Rows are points. Each copy is the shape, with its points in the same order, stretched, turned, moved and blurred by noise. Is it also mirrored, or only turned?

Shape (7 x 2):
[[-31  -5]
 [-16  46]
 [ 14   3]
 [ -1 -16]
 [ 13  -5]
 [ 16 -23]
 [ -3  15]]
Copy 1, 7 rows:
[[-26 -19]
 [-34  28]
 [  9   7]
 [  3 -14]
 [ 11   0]
 [ 19 -15]
 [-11  10]]
Copy 1 is: only turned
Copy 2:
[[-32   2]
 [-11  60]
 [ 17  17]
 [  2  -6]
 [ 16   8]
 [ 18 -11]
 [  0  28]]
Copy 2 is: only turned
Copy 3 (7 x 2):
[[-42  16]
 [  5  44]
 [  6  -7]
 [-15 -15]
 [  3  -9]
 [ -7 -24]
 [ -1  17]]
Copy 3 is: only turned
Copy 4, 7 rows:
[[-17  16]
 [ 28  37]
 [ 14 -11]
 [ -7 -12]
 [  9 -15]
 [ -3 -28]
 [ 15   7]]
Copy 4 is: only turned

Shape:
[[-11   2]
 [-12  13]
 [ -5  14]
 [ 12  -7]
 [ 44  30]
 [  6  -4]]
Copy 1:
[[-18  11]
 [-13  20]
 [ -6  15]
 [ -5 -15]
 [ 44 -13]
 [ -8  -9]]
Copy 1 is: only turned
Copy 2:
[[ -3  11]
 [-14  16]
 [-17  10]
 [ -5 -15]
 [-60 -35]
 [ -5 -10]]
Copy 2 is: mirrored
Copy 3:
[[ -5 -12]
 [-14  -5]
 [ -9   2]
 [ 21  -1]
 [ 18  53]
 [ 12  -1]]
Copy 3 is: only turned
Copy 4, 6 rows:
[[ -5  -2]
 [-13   4]
 [ -9  10]
 [ 15   6]
 [ 11  56]
 [ 10   4]]
Copy 4 is: only turned

Shape:
[[-20  46  18]
 [ -6 -45  -7]
 [-10  48   3]
 [-11  38 -24]
 [ 11 -53 -20]
 [ 42 -24  23]]
Copy 1 (6 x 3):
[[-51   3  46]
 [  3 -23 -40]
 [-44  16  37]
 [-53  22   1]
 [ 23  -4 -60]
 [ 44  21  -1]]
Copy 1 is: only turned
Copy 2, 6 rows:
[[-52   5  24]
 [ 37  24 -18]
 [-41 -13  19]
 [-28 -29  -5]
 [ 59  10 -18]
 [ 52  13  43]]
Copy 2 is: mirrored

Shape:
[[-35  23 -12 -14]
 [ 51   2   2  -1]
 [-25  22  12   4]
 [-27  40  10  16]
 [ 43   0  -3  35]
 [-43  -9 -29 -24]
 [ 55  25 -19   4]
 [-37  -4   4 -30]]
Copy 1 (8 x 4):
[[-10  30 -41  -6]
 [ 23 -14  30 -15]
 [ -3   4 -35   9]
 [ -3  18 -43  33]
 [ -1 -11  42  15]
 [-33  18 -38 -41]
 [ 29  17  42   0]
 [ -9  -2 -53 -39]]
Copy 1 is: mirrored
Copy 2:
[[ -6  31 -22  22]
 [ 49  -6   7 -17]
 [  0  27  14  20]
 [  2  28  14  38]
 [ 38 -29  10   9]
 [-28  12 -46  12]
 [ 60   0 -10   2]
 [-24  28 -15  -7]]
Copy 2 is: only turned
Copy 3 (8 x 4):
[[-39  -6  -2  16]
 [ 30  12  24 -24]
 [-17  -7  13  31]
 [-13   5   6  46]
 [ 55   3   3  -4]
 [-50 -30 -22  -9]
 [ 35  36   0 -21]
 [-51 -33  15  -3]]
Copy 3 is: only turned

Shape (11 x 6):
[[ 42 -12   7  24 -15   6]
 [ 15 -19 -33  16  -7   4]
 [-51  30   2 -16 -29 -18]
 [  6 -27   9   6  -4   5]
 [  2   5 -41 -14  25  36]
 [ 37 -23 -23 -11  14  11]
 [ -6 -23 -14   8  23  21]
 [-18  34   4  -6 -20 -29]
 [-15  -6  17 -12 -45  20]
 [-10  16 -35 -14  -5 -47]
 [  1  29 -49 -46  23 -20]]
Copy 1 (11 x 6):
[[  5 -10   1  12 -24  13]
 [ -5 -23 -29  -2 -22  -9]
 [-54 -18  30 -45  -2 -38]
 [-14 -35   0   9  -3  12]
 [-12   6 -43 -27  11  -1]
 [ 19 -14 -30  -6   3  12]
 [-16 -22 -36  13  15   0]
 [-23  -3  33 -30  -5 -36]
 [-45 -29  21 -38 -23  17]
 [  0 -21   4 -30  -1 -53]
 [  9   3 -15 -57  23 -43]]
Copy 1 is: only turned
Copy 2, 11 rows:
[[ 20 -19   5  33 -29  -4]
 [  0 -36 -22  11 -19 -28]
 [-43  22  12 -22 -24 -42]
 [ 12 -25  26   6  -7 -14]
 [-28  -9 -42 -17  11   3]
 [ 21 -25 -21   4  11  -9]
 [-13 -26  -5 -12   8   8]
 [-30  17  18  13  -8 -45]
 [  2   7  13 -23 -42 -21]
 [-34 -12  -7   6  17 -60]
 [-28  11 -37 -10  31 -44]]
Copy 2 is: only turned
Copy 3:
[[ 25   6  -4  49  10  -1]
 [ -2  11 -38  19  -4  -9]
 [-60 -12  35 -22 -26  11]
 [  8 -19  -8  17   6  19]
 [ 25  26 -30 -24 -22  20]
 [ 38   5 -30  14 -14  -1]
 [ 16  13 -24 -14  17  23]
 [-36  -6  30  -4 -18 -17]
 [-28  -9  12  25 -23  35]
 [-32 -23   1 -29 -34 -42]
 [  0  -3  -5 -44 -59 -31]]
Copy 3 is: only turned

Shape:
[[ -6   1   2  -2  12 -27]
 [ 22   6  20   1  -1  19]
 [ -8 -18  10  28 -16  11]
 [  7  20 -11  30 -39  12]
 [ 18 -18  10 -17  24  18]
 [ 12   0  -8   1  38 -44]
 [ -4   0 -23  -2  18 -15]
 [ 13  29 -16  48  -7   8]
 [-29  23  -3  19   5 -19]]
Copy 1, 9 rows:
[[ 18  -2  10  -4   2 -20]
 [-14 -10  20   4   1  17]
 [ 20  -4   6  23 -18  11]
 [ -9 -21   2  22 -41  -7]
 [ -4   0   4   0  29  18]
 [ 20  -4  20   3  26 -36]
 [ 11   6  -6   8  10 -24]
 [-12  -1  17  42 -23 -18]
 [ 12  23  12  10 -21 -25]]
Copy 1 is: mirrored
Copy 2 (9 x 6):
[[  0 -15  17  10  -8   0]
 [-15   9   0 -38   3  10]
 [  2  27  -2   5   3  34]
 [  1  60 -17  -5 -14  -8]
 [-16 -33 -11 -30   5  20]
 [ 23 -35  18   5 -30 -11]
 [ -1 -15  -8  13 -24  -6]
 [ 11  53 -13 -10 -51  -3]
 [-16  16  24  24 -31  -2]]
Copy 2 is: mirrored

Shape, 12 rows:
[[ 17 -31  13  10  14  30  10   4]
 [ -9   1 -11  12   8   5  15   6]
 [ 16  -1  13  -8  17  23 -17  -6]
 [ 12 -11   4  13  18  -7 -10 -20]
 [ 16 -10  15 -17  12 -11   9  -6]
 [ -4  -2  12   9  16  11 -13  17]
 [ 15 -18  -5  -4  15  -7  -5  -5]
 [ -1   4   6  -1  12  18  50  -1]
 [-51  -9 -32  -7  18  -2  -5  -2]
 [  9   0  -2   7  -1 -11  35  18]
 [-53   0 -19  -2 -15   8   0  -1]
 [ 14   4 -23  -7  -8   0  -5  16]]
Copy 1:
[[  7 -21   5  15  30  11  -9  23]
 [ -8  -4 -17  14  14  -6  12  -4]
 [-12  -8  13  -7  28   2 -24 -10]
 [  3 -20  -5  -1   9 -14 -22 -11]
 [ 11 -23   7 -22  12   8  -5 -17]
 [-27  -2   8  -5  20 -12  -5   8]
 [  4 -24  -9 -13   4  10 -18  -4]
 [ 23  -8  -3  15  35  13  33 -13]
 [-54 -28 -25   9  -2  -3   8 -30]
 [ 20  -3  -7  -7   3   9  31   9]
 [-49  -2  -7  32 -17  -4  17 -27]
 [-14  16 -19 -12  -2  18 -10   3]]
Copy 1 is: only turned
Copy 2, 12 rows:
[[ 16 -15 -20   9 -25  47   9  10]
 [-13  16 -16   9  -1  14   7  -4]
 [ 24   3  -8 -21   2  33  -4  19]
 [ 17 -13 -13   3  15  18 -15   0]
 [ 17 -14  12   2  10  13  18   5]
 [  5  17  -3   5  -4  22 -12  26]
 [  9 -15 -16  -2   9  10   4  11]
 [ -4  11  -1  16  -5  38  40 -22]
 [-60  11 -19 -16  20  12  -7  13]
 [  0  10  -2  31 -12   0  31  -7]
 [-56  18  -1 -16  -5   3 -13   2]
 [  2  14 -21 -12  -9 -15  13  15]]
Copy 2 is: only turned
Copy 3, 12 rows:
[[ 19 -33  12  24  -4  35  14  18]
 [ -1  -6  -9   1   2   2  12  14]
 [  0 -10  16  12  -6  31 -15  -7]
 [  9 -14   5  11   9  19   5 -29]
 [ 19  -6  26  -7  -3  17  10 -10]
 [  1  -8   8  24  -3   7  -7   4]
 [ 15 -19  15   0  10  15   0 -13]
 [  4   4   4  -7   0  25  37  37]
 [-37 -27  -1 -13  15 -19   7   6]
 [ 26   1  -7  -1   1   1  24  16]
 [-37 -21  -9 -12 -16 -21  11  12]
 [ 15 -13 -11 -17  -5   4 -14   3]]
Copy 3 is: only turned
Copy 4, 12 rows:
[[-19 -26  30   9 -10  -4  -4   8]
 [ -3  -5  -8   4  -1  16  17  -2]
 [-27   8  15   4  13  -4 -22  -1]
 [  5  -4  12   8  13  -9 -17 -18]
 [ -3   4  13 -15  10 -28   3   5]
 [ -7   5   8   7  23  18  -1  10]
 [ -4  -4   4  12   7 -22  -6   3]
 [-16 -11  14 -21 -16   2  33  -8]
 [ -6 -26 -53   5  19  25  11  -7]
 [  9   6   6  -6 -11  -2  36  16]
 [  2 -20 -52 -15  -1  44   8   4]
 [ -8  19 -18  17 -10  -3   5  25]]
Copy 4 is: mirrored

Shape, 14 rows:
[[  4  -7   5   4  12   0  -4   1   5]
 [ -2  -4   5 -20  14  -5  33 -16  13]
 [ -1  25 -17   6   8  -2  20  -6  -8]
 [ -3  14   2 -24 -48  -3  -4 -15   3]
 [-18   5   5 -13  -2   7   2 -13 -10]
 [  1  -1   5   3  13  -2  -6   9  -5]
 [ -2  19   2   9  -7  14  -2  11  17]
 [-12  -2   4   6   8   0  19 -16   1]
 [  5  -5   3   0  14   2  -6 -13  -9]
 [-15   0  -9 -19 -12  -5  -7  11  13]
 [ -7  -3   8   8  -1  -5  -7  17  20]
 [  1  -2 -11   9  10  -4  -3 -16   2]
 [  0  -5  -2  -1  -5   5   7   2  -5]
 [ -1  30   6   8  -8  -3   9 -14  -9]]
Copy 1, 14 rows:
[[ -9  13   3 -12   4  -1   6  11   6]
 [ 12  -4  24 -19  -9 -21  20  15  -8]
 [  5  16  16 -15 -12 -11 -18 -12 -15]
 [ 27 -60   4  19   6  27 -13  -6  -9]
 [  2 -14  -3 -19  -5  16   5  -8 -17]
 [ -4  21  -1  -9   7   2   4   4   0]
 [ -5   9  13  11   0  14 -22  22  -9]
 [-12   0  14 -23  -4 -13   4   4 -13]
 [-10   7   3 -27   1   7   9  -9   8]
 [ 17 -15 -18  14  -8   4  -6  19 -10]
 [ -4   8  -1  11  13  -4  -7  33  -3]
 [-12   5   0 -27  -6  -8  -5   0   7]
 [ -6   0   3   4  -7  -2   3  -2  -3]
 [  5  -4  24 -16  15  11 -19 -13 -17]]
Copy 1 is: only turned
Copy 2:
[[  4 -15  -7   3   8   0  -9   5   0]
 [  5 -21   1 -27  -2 -21  28  -7   8]
 [  0  18 -11 -10  15   5  29  15  22]
 [ -3  21   9 -11 -28  30  17  -2  -8]
 [ 12  10   9   3   5  -6  11   6  -1]
 [  9  -3  -8   1  14  -5 -15   5   3]
 [-12  -7   8  17   9  22   1  17  24]
 [  6  -4  -9   7  -2  -5  28  -1  12]
 [  8  -1 -10   0  16   0   4  -5 -10]
 [  1  -4   8  -9 -15   3  -8  30   0]
 [  2 -19  -2  12  -4   6 -17  16  13]
 [  5  -5 -14  -4  10   8  16  20  -8]
 [ -5   3  -9   3   1  -5   2  -1   5]
 [  6  22  -8   2   5  24  26  -7  18]]
Copy 2 is: mirrored
Copy 3:
[[-11  -7  -6  -1   8   3  -4   1   0]
 [ -5  -9  -9   1  23 -20  37  -6 -31]
 [  1  -1 -23   3 -30  -4  24  -6 -19]
 [ 15  -5  47  -5 -22 -39  19  -2   4]
 [-21  -3   8   4  -7 -11  21 -22   2]
 [-20  -3  -5  -1  -1  12  -4   4  -1]
 [  8 -23  -6 -10 -11  -5  12  11  18]
 [ -7   7 -17   7   9 -12  20 -18  -3]
 [-17  -6  -5  14   0   3  -2 -12  -5]
 [ -7 -12  21 -38  -6 -14   8   4  -1]
 [ -6  -6  -1 -23  10  -4  -6  17  15]
 [ -4  -3 -15  -1  -5  -9  -5 -11  -5]
 [  2   1   6  -1  -2   5  11  -8  -4]
 [ -4   2  -9  21 -27 -18  17  -2   3]]
Copy 3 is: mirrored
Copy 4, 14 rows:
[[-10  -9   7  11  13   6  -4   5  -5]
 [-29 -20  -4  16  12 -31   3  17  14]
 [-26   4 -27  -4 -15   0 -10  17   8]
 [ -6   3   6 -33   8 -36  26 -13  15]
 [  0 -19  -6 -11  -5 -18  -5   0   1]
 [ -5  -7  -5  11  10   8 -10   2  -8]
 [-18  17   3 -20  16  -8  -7  16  -6]
 [ -8  -9   1   0  -7 -12  -5  23   5]
 [-12 -24  -2   7  -2  10  -1  -4  -5]
 [  1  10   6  -3  27 -16 -12  -1  12]
 [  0  18  18   7  24  -4  -9  11  -3]
 [-14  -8   3   8  -4  14  -7   5   9]
 [ -3  -5  -4  -4  13  -2   4   9   4]
 [-17   2 -14 -16 -23 -13   5   7  -4]]
Copy 4 is: only turned
